Every row gives one point. The window is the flat piece filled in between its corners: a triangle in 3 columns, a solid with four corners in 4, and so on. A path goes straight from each point to the next, and from the last back to the first. List the points from which the path goes on through the window.
(in the rows, 128 means zero)

Window (4 x 4)
[[158 112 123 141]
 [133 111 177 143]
 [142 145 132 125]
 [ 80 140 144  79]]
Path:
(1): [146 132 115 179]
(2): [172 113 145 134]
(3): [172 107 139 127]
(4): [122 132 109 154]
(5): [ 51 134 137 106]
(6): [ 93 127 160  83]
(7): [151 116 170 124]
(8): [108 127 146 156]
Through the window after points: 3, 7

Window (6 x 6)
[[110  85 159 118 146 167]
 [110 137 147  90 114 144]
 [139 123  62 140 110 140]
 [ 66 141 157 154 160 125]
 [ 93 136 143 174 101 141]
 [189 121  80 176 158 130]]
Path:
(1): [110 111 146 141 105 112]
(2): [ 92 105 143 157 140  86]
(3): [ 76 153 145 149 156 153]
(4): [ 89 154 135 156 141 157]
(5): [ 97 110 143 158 133 105]
(6): [137 109 120 122 122 112]
(7): [136 146 119 135 137 163]
(8): [101 156 124 146 132 180]
Through the window after points: 2, 4, 6, 8

Window (9 x 9)
[[155 144 153 117 140  76 170 169 109]
 [111 143 136 140  63  99  95 138 116]
 [ 63 159 111 173 139 152  94 112  96]
 [ 98 111  94 133 144 127 119 112 122]
 [ 80 140 139 123 144 131 116  75  98]
 [ 71 124 113 111 110 205 106 131 106]
 [186 120 147 101 149 182 110 160 137]
 [ 98 169 127 106 125  93 103 145 135]
 [172  94 180  99 179  78 128 192 103]]
Path:
(1): [ 98 112 179 123 163 153 131 148 147]
(2): [ 98 135 166 147 140 116 140 134 161]
(3): [118 124 137 106 144 120 109 123  83]
(4): [106 164 113 107 126 108 104 137 103]
(5): [ 95 148 151 117 130 102 111 146 160]
(6): [112 121 146 123 133 124 124 130 130]
(7): [134 142  92  79 119 107 105 120  83]
(8): [139 158 104  96 134  89  86 148  72]
(9): [111 124 150 139 132 115 130 120 131]
(10): [105 130 144 137  92 128  97 139 133]
(11): [111 152  91 118  97  96 120 124  69]
(12): [149 171 100 103  98 130  93 124  74]
(13): [ 57 127 135 151 111 122 129 127 157]
(14): [ 84 130 161 124 101 117 136 140 180]
(15): [137 140 120  98 140 106 114 148 105]
(16): [154 141  98 102 140 125 116 135  90]
Through the window after points: 2, 4, 10

Window (12 x 12)
[[ 95 113 132 133 145 144 148 184 118  91 134  85]
 [164 130 163 138 150  83 148 139 109 117  94 121]
 [210 162  88 118 186 105 133 174 106  41  66 129]
 [117 134 128 183 132 104 154 102  98 135  84 142]
 [136 129 104 145 144 103  94  98 144 137 135 121]
 [113 162 145 136 156 169  61 121 130 137  49 137]
 [121 112 171 143 134 129 170  96 115 105 153 122]
 [159  99 117 149 105 139 108 126  91  98 110 124]
 [118  95 137 127 166 121 139 150 124  97 102 145]
 [107 130 112 148 115 145 119 147 108 153 163 147]
 [ 60 107 132  90  95 120 150 130 101 109 137 113]
 [205  94 163 107 112 171 173 113 227 113 137  90]]
Path:
(1): [117 112 126 118 150 149 127 123 112 151 116 121]
(2): [133 157 133 158 109 114  85 126 143  81 100 135]
(3): [113 150 137 143 119 103 104 140 126  97 133 133]
(4): [185  66 101 141 147 166 140  99  99 154  95 110]
(5): [121 118 147 117 144 137 143 136  99 131 112 106]
(6): [133 127 142 144 123 108 136 127 144  91 122 134]
(7): [127 139 145 141 124 133 129 141 134  93 117 147]
(8): [119 101 111 123 140 129 159 142  67 139 116  99]
Through the window after points: 1, 3, 5
